Each row is a point. The last column is the point's height on a tilted bowl or saddle (a function of degree 2), plus a little noise. Count its main directions that bend up, bend down and stay straight.
In the rows, 128 means zero.

Points, 10 rows:
[[120 146 113]
 [126 138 119]
 [ 95 149  84]
 [104  88 126]
 [124  86 130]
 [ 96 134  92]
 [ 95 119 101]
 [ 62 117  66]
 [131  54 139]
 [ 82 120  87]]
Directions: 1 up, 1 down, 0 straight

Points, 16 rows:
[[101  88 109 161]
 [139 110 171 104]
 [140 162  59  85]
 [173 176  62 116]
 [197 179  98 181]
 [145 141 147  95]
 [126 155 111 113]
 [143 123 117 101]
 [125  97 117 128]
 [153 102 135 122]
 [171 180 103 149]
 [ 88 147 142 143]
 [ 85  81 124 204]
 [ 92 153 115 155]
 [161 121 152 109]
 [103 128 140 125]]
Directions: 2 up, 1 down, 0 straight

Points, 25 rows:
[[114 167 136 164 139]
 [ 99  57 192 155 207]
 [141 109 110  94 137]
 [135 145 114 133 128]
 [161 114 197 109 184]
 [134  83 128 145 164]
 [103 107 178 118 155]
 [156 160 100 120 123]
 [ 62 161  90 107 136]
 [177 120 144 162 167]
 [155 106 108 104 138]
 [ 98 121  80  89 137]
 [191 116  99 158 152]
 [145 155  96 102 121]
 [172 128 123  98 137]
 [144  91 142 157 170]
 [135 160 109 121 123]
 [130 133 140 116 134]
 [103  92  98 184 176]
 [112 149 133 150 134]
 [153 179 102  75 130]
 [ 92 139 129 141 133]
 [123  61 181 118 197]
 [111 100  96 177 166]
 [110 175  95 192 155]]
Directions: 3 up, 0 down, 1 straight

Points:
[[116 142 100 125 143 130 120]
 [154  66 151  82  58 119 141]
 [152 137  98 174 155 134 154]
 [ 83 173 101 164  89 120 171]
 [105 171  90 132 172 133 117]
 [106  81 123 118 147 118 115]
 [119 123  75 172 108 101 173]
 [116 117  86  99 126  97 115]
 [135 151 157 126 102 132 101]
 [176  88 101 151 168 147 161]
 [121 109 118  86 198 123 125]
 [114 124 156 104  71 106 112]
 [ 80 171 127 238 113  68 240]
 [126 158 102  83 124  52  75]
 [166  80 119 182 120 147 148]
 [125 151 179 114 180 159 136]
 [121 108 136 151  93 161 105]
 [130 123 119 103 119 147 117]
 [136 169 119 118 152 146 110]
 [154 124 118 136 133 145 127]
 [ 78 154  14 133 120 174 115]
 [161 151 116  68 147 115  92]
 [125  83  98 129 154 142 127]
 [134 114 114  96 108 135 126]
 [146  99 122 118 171 135 134]
 [ 71 177 142 176 143 136 146]
 [151 143  95 176 100  99 184]
 [151  87 184 158  88 137  74]
 [ 94 117 124 153 130 182  89]
 [149 124 156  52 104  83  88]
 [167 104 232 134 119 114  67]
 [140 142  95 150 112 165 122]
 [136 113 174 103 172 119 135]
 [137 138 130 176 130  98 151]
 [ 76 135 146 103 138 115 126]
 [105 164 133 130 125  98 132]
 [117 131  85 165 151 107 139]
 [ 94 161 154 117  87 124 117]
 [121 163 202 127 120  81 114]
 [161 169 134 167 180 117 172]
 [123 102 114 163 169 169 110]
 [142 127 110 121 158  90 118]]
Directions: 3 up, 3 down, 0 straight
